Every row gives one point. To make a cloud, some directions were put in groups of two or more. Within a group, all points are equally far from the middle, so they leave a hole (a ring in 2 directions, a hollow ball in 3). The other directions are filled evenly. Then the cloud was stretched, turned, moved and blurred a little. Count the holes, and give their numbers of directions, smallest first.

Cloud, 14 rows:
[[-1.7 -7.3]
 [ 3.3 -7.1]
 [-6.8  2.8]
 [ 5.0  0.9]
 [ 4.1 -2.0]
 [ 1.2 -0.1]
 [-4.5  5.6]
 [ 3.9  3.6]
 [-1.4 -4.6]
 [-5.5  0.4]
 [-3.1  2.3]
 [ 1.4  1.8]
 [ 3.7 -4.6]
 [ 5.2  3.1]]
Holes: 0

Cloud, 19 rows:
[[ 2.1  1.7  4.9]
 [ 6.2  3.1 -7.5]
 [ 3.6  3.7  4.6]
 [-5.2  2.0 -4.6]
 [ 4.7  0.5 -2.8]
 [ 1.3 -4.0 -1.1]
 [ 6.9  2.0 -6.2]
 [-0.4  8.0  3.0]
 [ 0.8 -1.3  6.1]
 [ 2.0 -2.1  6.4]
 [ 3.4 -1.4  1.0]
 [ 4.7  3.5  0.1]
 [ 0.9 -4.3 -0.1]
 [-3.5  3.6  4.5]
 [-1.2 -3.9  1.7]
 [ 5.6  4.0 -4.5]
 [ 5.8 -7.2 -4.1]
 [ 1.5  4.2  0.8]
 [-3.5  5.3  1.9]]
Holes: 0

Cloud:
[[-2.5  4.5 -3.9  0.1]
 [ 3.9 -5.5  5.2  0.3]
 [-1.1 -6.1  2.9 -4.5]
 [ 3.0  1.2  4.7 -5.0]
 [-1.2  3.5  6.5  1.0]
 [ 2.4  6.2  4.1 -1.2]
 [ 0.7 -5.8  4.3 -4.3]
 [-4.6 -1.3  3.0  4.6]
 [-1.2  6.9 -2.3  1.7]
 [-0.2 -8.6  2.2 -2.6]
 [-1.8 -0.3  5.4  4.6]
 [-3.4 -7.2  0.8 -1.5]
 [ 6.2 -5.8  2.3  1.1]
 [ 0.7  7.5  2.9  0.3]
 [ 6.7 -0.9 -2.8 -3.9]
 [ 2.1 -3.1  6.6 -2.7]
 [-3.6  1.6  5.3  3.4]
 [ 2.3 -9.3 -0.4 -0.7]
 [ 4.8 -4.6  4.6  2.1]
 [ 7.2 -2.9  1.4  2.5]
 [ 2.8  1.2  5.3 -4.9]
 [-3.7  6.1  0.3  0.7]
 [-4.9  4.1  3.0  1.2]
 [-6.1 -2.4  1.2 -0.5]
 [ 7.8  1.2 -0.4  2.1]
 [ 6.2  5.1  0.5 -0.2]]
Holes: 2 (2, 2)

Cloud (51 x 6):
[[  3.6  -5.1  -3.1  -1.1   1.3   4.9]
 [  7.5  -2.6   3.4   0.0   4.6   2.8]
 [ -0.5  -4.9  -3.5   3.3  -0.1   3.7]
 [ -2.1   1.5   0.6   0.3  -3.3  -5.5]
 [  0.2  -2.1   0.1   3.9  -8.7  -2.4]
 [  0.8  -3.4   6.5  -3.1  -6.5  -3.6]
 [ -7.5  -4.2  -4.3   0.1  -5.2  -1.6]
 [  1.3  -2.1  -3.5   5.3  -8.1  -6.3]
 [  1.6  -4.2  -7.7   3.7  -0.1   2.0]
 [ -7.6   0.1  -4.7   0.8   3.0   1.8]
 [  7.9  -2.7  -2.2   3.5   2.5  -2.0]
 [  1.3  -0.1   3.5  -3.7  -1.4  -5.5]
 [  0.0  -1.6   0.0   3.8 -10.0  -4.7]
 [  3.3  -1.3  -6.3   2.8  -5.9   2.2]
 [ -4.5  -1.2  -0.5  -6.0  -5.1   3.6]
 [  2.5  -2.2   4.1   2.3   0.9   0.9]
 [  3.2   0.4  -1.1   3.0   2.4  -1.7]
 [ -4.9  -0.1   0.1   0.3   4.5   4.0]
 [  4.1  -5.2   3.4  -1.7  -3.9  -7.3]
 [ -0.4   4.6   0.5  -7.0  -3.5   4.3]
 [  8.9  -2.5  -4.0   1.8  -4.3  -1.4]
 [  3.0  -1.8   0.5  -3.8   7.5   6.3]
 [  4.5  -4.0   3.3  -4.5   4.2  -2.1]
 [  1.0  -0.7   1.5  -1.4   3.4   8.2]
 [ -4.1  -6.2  -1.2   0.0  -5.4  -3.4]
 [  1.9  -5.8  -3.3  -3.1   0.1  -0.2]
 [  0.2  -3.7  -2.3   2.6   7.7   1.3]
 [ -2.9   1.7  -2.5  -4.9  -8.8  -0.2]
 [  1.6  -2.9  -3.3   0.6   8.2   5.0]
 [ -1.2  -2.9   2.0   1.7   4.9  -1.7]
 [ -6.7   2.0   3.6  -5.1  -2.6   1.1]
 [  6.4   0.1   3.8  -2.3  -5.0   4.8]
 [  7.2  -2.8  -5.4   0.7   0.5  -0.5]
 [  2.6   4.2   2.1  -5.1   0.2   7.0]
 [ -0.9  -0.2   7.4  -4.5  -2.4  -2.6]
 [  3.1   2.7  -5.0  -1.9   0.8   3.6]
 [ -0.3  -0.2   5.7  -7.0  -3.9   4.0]
 [ -7.9   0.3  -5.0  -1.7  -6.4  -1.9]
 [ -2.0  -3.1  -7.1   2.9   5.3   2.9]
 [ -2.8   1.3  -3.2  -3.7  -8.9  -2.6]
 [ -4.8   2.9  -1.8  -4.8  -7.7  -0.9]
 [ -1.9   2.7   3.0   0.7  -6.0  -2.8]
 [ -5.4  -1.5  -0.8   0.6   3.9   5.2]
 [  2.5  -0.1   7.7  -5.3  -3.4  -2.8]
 [  4.9   0.5  -4.3  -1.1  -8.1   2.1]
 [  0.7  -1.0  -3.7  -3.4  -8.3  -1.5]
 [  4.4  -4.3  -3.3   4.2   5.0  -1.5]
 [  7.1   3.3   4.1  -4.5  -7.7   0.0]
 [  2.5  -0.8  -7.4   4.8  -1.4  -2.4]
 [ -5.7  -6.8  -2.7  -2.0   2.8  -1.9]
 [ -3.2   2.4   3.5   0.0  -3.6  -0.3]]
Holes: 2 (2, 4)
